Each row is a point. Any point is a mix of the corners, with weights that add up to 1. It lies inside the corners' shape when no weight is negative. Say inside or outside, and name the corners with a negative weight.

Corners:
(1): [32  7]
(2): [-20   3]
(3): [-60 -28]
Points:
[-23 -10] -> inside
[-50 -12] -> outside (1)
[-77 -31] -> outside (1)
[24 12] -> outside (3)
[ 9 12] -> outside (3)
[-35 -23] -> outside (2)
[-33 -19] -> outside (2)

Corners:
(1): [ 38   8  51 -22]
(2): [ 10 -19 -66  24]
(3): [-22   0  68   8]
(4): [ 33  39 -38 -22]
(5): [-16  10  52 -56]
Points:
[ 2  8 41 -5] -> inside
[ -9  11  41 -44] -> inside
[ 30  20 -28 -22] -> outside (3)
[ 30  22  58 -47] -> outside (2, 3)
[  2  19  37 -39] -> outside (2)
[-7  7  2  4] -> outside (1)

Corners:
(1): [-36  17  40  31 -62  -7]
(2): [-35  45  53  18  -6  -7]
(3): [ 59 -46  21 -20   1  -3]
(4): [ 23 -25 -10 -79   0  28]
(5): [  9 -95  -2 -38  13   0]
(6): [-33  64  -5  51 -39  24]
(7): [  9 -33  -3 -21   7 -40]
Points:
[  7 -28   1 -18   3 -31] -> inside
[ 26 -41  13 -20  -1  -2] -> inside
[ 17 -48 -12 -26   1  10] -> outside (1, 2)
[  8 -21  10 -13   0 -22] -> inside
[-30  62  28  31 -54  24] -> outside (5, 7)
[ 10 -36  15 -25  -4 -18] -> outside (6)
[13 35  7  7 -3  0] -> outside (1, 5)
[-24  33  19  22 -25   6] -> inside
[  6 -37  18 -31   0  -4] -> outside (6)

Corners:
(1): [ 21  18   5  15 -15  20 -20  23   5]
(2): [ -3  -3  95   7  21  17  13 -20  13]
(3): [  2  20   7 -23  25   0 -13   5 -16]
(4): [-10 -25 -22  14  28  31 -22  21   5]
(5): [ -9  28   1   9  43  24 -26 -13   2]
(6): [ -5  -2 -18   9  -9  16   4  -3  10]
(7): [-13 -12 -17   1  -2 -22 -19 -19  16]
(8): [ 72 -12 -10  11  11  16  -3  -6   9]
(9): [ -7 -20  -9  18  -7  18 -23   7 -27]
(10): [  0  17 -10  12  23 -23  -8  -1 -11]
Points:
[  7   1   2  -3   8   3 -10   4  -3] -> outside (5)
[ 13  -1 -15   8  11  12 -15   1  -3] -> outside (2)
[ 39  20 -21   8  12  15 -15   9 -14] -> outside (2, 4, 7)
[  2   7 -17   3  16   3 -17   4  -6] -> outside (2)

Corners:
(1): [-13  21 -16  13 -24  24 -21 -16 -10  -5 -29  -3]
(2): [ 24  -9  -1 -23  26  36  68  15  12   8   7 -20]
(3): [-21  -6  -8  10   9 -20  25   8  19 -18  26   8]
(4): [ 12  14 -12 -23  -5   1 -25 -37 -19 -19 -44  25]
(5): [ 11 -11  16 -17   5  13  95  15  13  27  -5  -1]
(6): [ -4  27 -16  -3  39   2  -5  22 -12   0   6  -2]
(7): [  0  -2   7   3  -1  11 -14 -51  12  34 -22 -11]
(8): [ 10  -4  -8  21 -12   4 -23   2 -11  -3 -19   2]
(9): [  1   8  19  34  12 -15 -23   5  -9 -21   1  32]
(10): [  7  22 -13  18   3   1 -16 -15  14  15   7  15]
(11): [ 14  12  -5 -17   5  12 -10 -10  25  23  11 -37]
(12): [ 16 -10  11 -25  16  25 -15  15   3 -14  11  27]
(13): [ -5  -1   9  -7   0 -18 -18 -20 -36 -28  13  41]
Points:
[-2  5  2 14  3  6 13  9  9 12 -2 -1] -> outside (2, 4, 13)
[  0   3   4  26   6  12   9  44  -1 -16   4  -1] -> outside (4, 7, 10, 13)
[ -1   8  -9  -1   0   3   9 -11   4   5   0  -1] -> outside (9, 12)
[10  2 -2 -8 16 17 21  0  4  7  0 -6] -> inside

Corners:
(1): [ 28  26  35  -5  21  15  39  -7  66 -59 -28   8 -84 -16]
(2): [ 30   4  42  21  75 -28  33  -9 -29 -43 -37 -13   4 -27]
(3): [ 35 -33 -64 -81 -30  34  32 -14  10  76 -25 -12  14 -20]
(4): [ 68  13  11  54  -1  13 -12 -15  17 -76 -55 -21 -75 -11]
(5): [  4 -21  31  27  37 -69   0  14 -15  17 -19   7  35  27]
(6): [-30  15 -12 -36 -15  23  28  -6 -11  13 -59  50  15  19]
(7): [ 85  39  -1   0   9   8 -12  22  16 -52  -2  -8 -34 -27]
(8): [  3  29  62  95  48  -5 -57   3 -33  44 -51  -8  -9  45]
(9): [ 48  -6  82 -37   6 -54  17 -36   2   7 -55 -16 -15  51]
(10): [ -8  19 -51 -12  49  15  29 -62 -19  57 -17  38  28  63]
(11): [ -3  36  27   3  27 -33 -58 -44  32  27 -50 -20 -43  50]
(12): [-60  49  31  12  35 -23  39  17   3  50 -65   1  12  72]
(13): [-66   1   2 -13 -27  50  12 -47 -39  11 -20   5 -35  77]
(14): [  0  20 -19  31 -68  81  54   2   0 -29  31  -4  27 -47]
(15): [ 10  60 -49  33 -38  23  42 -21 -11  39 -10  28 -32 -35]
Points:
[  7   0  17  15  24 -33   5  -3  -7  14 -25   5  10  23] -> inside
[  7  11   9  -2   7  -1  26 -17   8  -5 -32   5 -18   9] -> outside (7, 8)
[ -5  10 -18 -25   6  12  24 -14  14   7 -29   4  -6  16] -> outside (8, 9, 15)
[  4  20  -6  10  -5  -3   2 -12 -11  35 -30   8   1  24] -> outside (1, 2)
[ 15  17   9  -2  18  -5   6 -16  -1   6 -39   4 -21  22] -> outside (14)
[  2  12   4  14  -7  20  26 -10  -8  -6 -11   1   5   0] -> inside
[ 31  14  50  43   8 -17 -16  -2  -6 -31 -29  -7 -29   1] -> outside (3, 10, 12)
[ 13  37  14  17  11  14  12 -18   5 -14 -33   7 -32  17] -> outside (3, 5)
[  3   6  -6  17   2  12  30   4  -7   7 -12   1   4   2] -> outside (6, 9, 11)

Corners:
(1): [ 30  25  21 -13 -49  16  16 -19  47  52 -34  27   9 -48  61  38 -20  -9
  20  34]
(2): [ 63  21 -68 -38 -65  -1 -47  42  35 -17  44 -61  24  29  54  -4 -47   6
 -78   8]
(3): [-47 -38 -51  30  82 -16  41 -47  16 -40  36  18   7  -9 -24  27 -21  68
  26 -30]
(4): [ 59 -38 -10 -58 -21   8 -33  -9 -44 -52  40  27 -60  65 -34 -65  11  69
  44  33]
(5): [-13  -2 -26 -10  57  13  30 -30  12 -64 -18 -55  34  29 -36  58  38 -55
  47  30]
(6): [-19 -70   0  42  86 -51 -30  76  32 -66  71  -3 -44  36   5 -35 -47  26
  45 -44]
(7): [-26 -14 -11  34   8  34   6 -59  -5 -53 -49  19  -2  -2 -12 -40  27  -6
  40  45]
(8): [ 15  -8 -21 -32  29  62 -40   8  50 -41 -10 -34  64 -41   2   8   8 -46
 -46  25]
(9): [ 13 -43 -12 -57 -35   8   1  25  31  12  26  39  24  51 -19  17  28 -24
  22 -43]
(10): [-30  -2 -65  25  31  42 -48  65  52  40  43  24 -13  -1  60 -14  20  10
 -75  32]
(11): [ 24  53  48 -31  34  52 -14 -43 -17  34 -64 -30   6  39   2  39  10 -29
 -60  41]
(12): [ 27  26  10 -38   3  14 -29   1 -14 -26  -8  39 -16 -14  59   2 -16 -23
   3 -41]
(13): [ 68  42   1  29 -25  17 -51 -32 -22  10  10 -25  69  28   6   4 -25 -20
 -36  58]
(14): [ 39 -20  31  -7 -38 -14   4  20 -18  64  69 -32  41  28  35 -48 -63 -44
  43 -13]
(15): [-17  57   1 -10  39  40  47  -5  64 -28  40  35   1 -39 -34  20  -6 -34
 -19  -6]
(16): [-21 -55 -53  29 -20  28 -27  71 -26   3  58 -55 -33 -43  -1  56 -34 -43
 -24  23]
(17): [ 34  54  18 -33 -15 -34  58  64   3  58 -24  43  67 -25  37   6 -34 -28
 -16 -45]
(18): [-42  33 -20 -52 -16 -30 -38   0 -27 -26 -24  46  -6 -44 -40 -10  64 -13
   2 -71]
(19): [ 24  10  14  25  32  42 -30  28 -27  -8 -25 -78 -18  10 -27   9  11 -22
  30 -26]
(20): [ 19  12  56 -42 -16  10  20 -39 -40 -71  67  10 -22 -47 -11  18  63  18
 -61 -29]
(21): [-28   4  31  34  31 -10  17 -23   1 -39  36 -44  80  31  52  40 -60  54
  -3   8]
Points:
[  1  -5 -12 -14   5   7  -2  15   8 -20  17   0   5  -9   3   3   3  -8
   4 -15] -> outside (11, 13)
[ 18  16   1 -10   6  10 -10  -2   6  -6   9  -1  20   8  13   0  -2  -4
 -15   3] -> outside (16)
[ 11 -12 -31 -46 -17  27 -14  13  19 -28  47  -3 -15 -19  -4  10  23 -16
 -12 -19] -> outside (6, 7, 11, 13, 17, 21)
[  7  -9 -18 -20   3  15 -10  21   6  -4   7   0  -8   1   1   3  -2 -23
   8  -7] -> outside (13, 20, 21)
[  9  -1 -19 -11   9  22 -18  11  20 -12  15  -8  16  -4  15   3  -4  -7
 -20  10] -> inside
[ 16   5  -2  -8  -2  13  -3   5  11  -8  -8 -32  32  13  -5  14 -10 -35
  15  20] -> outside (3, 10, 12, 20)
[  6   8   0 -11  19   4   1  -3  12 -18  13   9   7  -6   6   5   5  -3
  -7 -20] -> outside (4, 16, 21)
[ 10   5   3 -17   5   5  -1   0   3 -15  16  -5  16   0   1  12  -8  -7
   3 -12] -> outside (7, 10)
[  5   9  -1  -4  13  10  -1   4   4 -14  13  -9  15  -4  11   8  -9 -10
  -6   1] -> outside (9)

Corners:
(1): [ 13   0 -10 -10  13  19  17   3  10   2  -3  13   0 -12   5  -2  22   9
  17  -7]
(2): [  2  21 -12  -4  13  -7   6   9 -11 -17  20  -1  20  -1   4  14  -7  -4
  -5   3]
(3): [-12  -1  22   0 -12 -19  -1   0 -64  -9  -5  50  14  22  -1  -5  -2 -11
 -12  -9]
(4): [ 32  -6 -14 -14 -12 -16  11 -10  19 -14  -8 -16  15 -11  18  20 -13 -11
  -3   0]
(5): [  4  18 -15  14  12 -19   6 -12   7 -17 -12 -14  15  -6  28   4 -45 -24
  13  19]
(6): [  7  -3  -4 -13  -7   7   5  -9  -5  28  16 -16 -10  -9 -21  -8   7  18
   6 -15]
(7): [  0 -11   8 -16  21  16 -11 -14  10   2   9   8   5  -9 -36  24   3  -7
   1 -17]
(8): [  6   1   1 -12  27   7   8 -11 -46  -4  -2  -7   9   3  41  10 -11  38
  11 -24]
(9): [  5  -4 -12   2  19 -27  12  -8  -5 -19  32  -4  -1 -12   1   5 -18  13
 -23 -13]
(10): [ -1 -15   2  79  -7  -2 -20   1 -38  -6  20  35  29  57  44  13 -19 -32
   4   0]
(11): [ -4  11   4 -21   7 -24  10 -17   7  12  13  -2   6  -4  17   5   7   3
 -33  35]
(12): [ -2   3  39  -5  16   7 -20 -13  -3  -2  -6  -5  25   9  13 -10  14   6
  10 -12]
(13): [ 16  -2  -5 -10  17 -56   9   5  -2  30 -11 -13  27   5  26 -11 -13 -20
   5 -23]
(14): [ -8   1  23 -33 -11   3  14 -13  22  18   5  26 -10   9  -6 -11  16  -9
  12 -23]
(15): [ 34  -7  -3 -21  22   6  15 -12   5  27  -6 -13  17  33   5 -19  15  -2
  15 -30]
(16): [  4  28  -1  -5  -4   1  -3 -10 -20  20  19  10   9  -1  26  -1  -9  75
 -28  -5]
(17): [ 12   1  62  12  10   7  12  -2  -2  20  -4  -5   2  10  21  -2  -2  10
 -38 -14]
(18): [ -7 -15  -2 -15 -24  10 -49  15  17   6  -6   1  11  19  16  -7   3 -10
 -43 -12]
(19): [ 10   2   8 -21  23   7  10 -18  12  -2  39  19   7 -21   3   0   9  -6
  -8 -18]
(20): [  8   4 -16  -2  -9   1 -59  10 -11 -19  45  32  12  22   4  13   5 -18
   9  54]
(21): [-16  10   4 -25  -7 -13   7   6  -3 -25  28  -8  22  -5  16   2 -40  -9
  17  95]
Points:
[ 1  0  9 -5  7 -7  9 -7 -2  1  3  0  9 -2 11  1 -7 -6 -2 -5] -> outside (15, 16, 20)
[ -9   3  14   1 -10  -2 -17   1  -3  11   2  16   8   9   9  -3   0  -2
 -12  16] -> outside (2, 4, 8, 9, 15, 19)
[  6   1  14  -1   4  -6   1  -3  -9   5   5   4  10   7  12   1  -4   1
 -11  -6] -> inside
[  4   4   2  -4   3  -6  -9  -2 -11  -2  14   6  13   8  11   3  -9   0
   0   6] -> outside (1, 11)
[  1   1   3 -10   1  -2  -4  -3  -2   0  10   8   8   4   6   1  -3   0
  -4   2] -> inside
[  7   4   2  -4   8 -12  17  -8  -6   3   4   1  10   0  13   3 -10  -2
  -3  -1] -> outside (12, 18, 20)
[  6   0   3 -16   3 -10   4  -2   1   5   2  -1   5   2   4   2  -3  -5
  -5   3] -> outside (10, 12, 16, 19)
[  2   2   3 -10   3  -6   3  -4  -2   0  12   4   7   2   9   3  -9   0
  -5   7] -> outside (12)
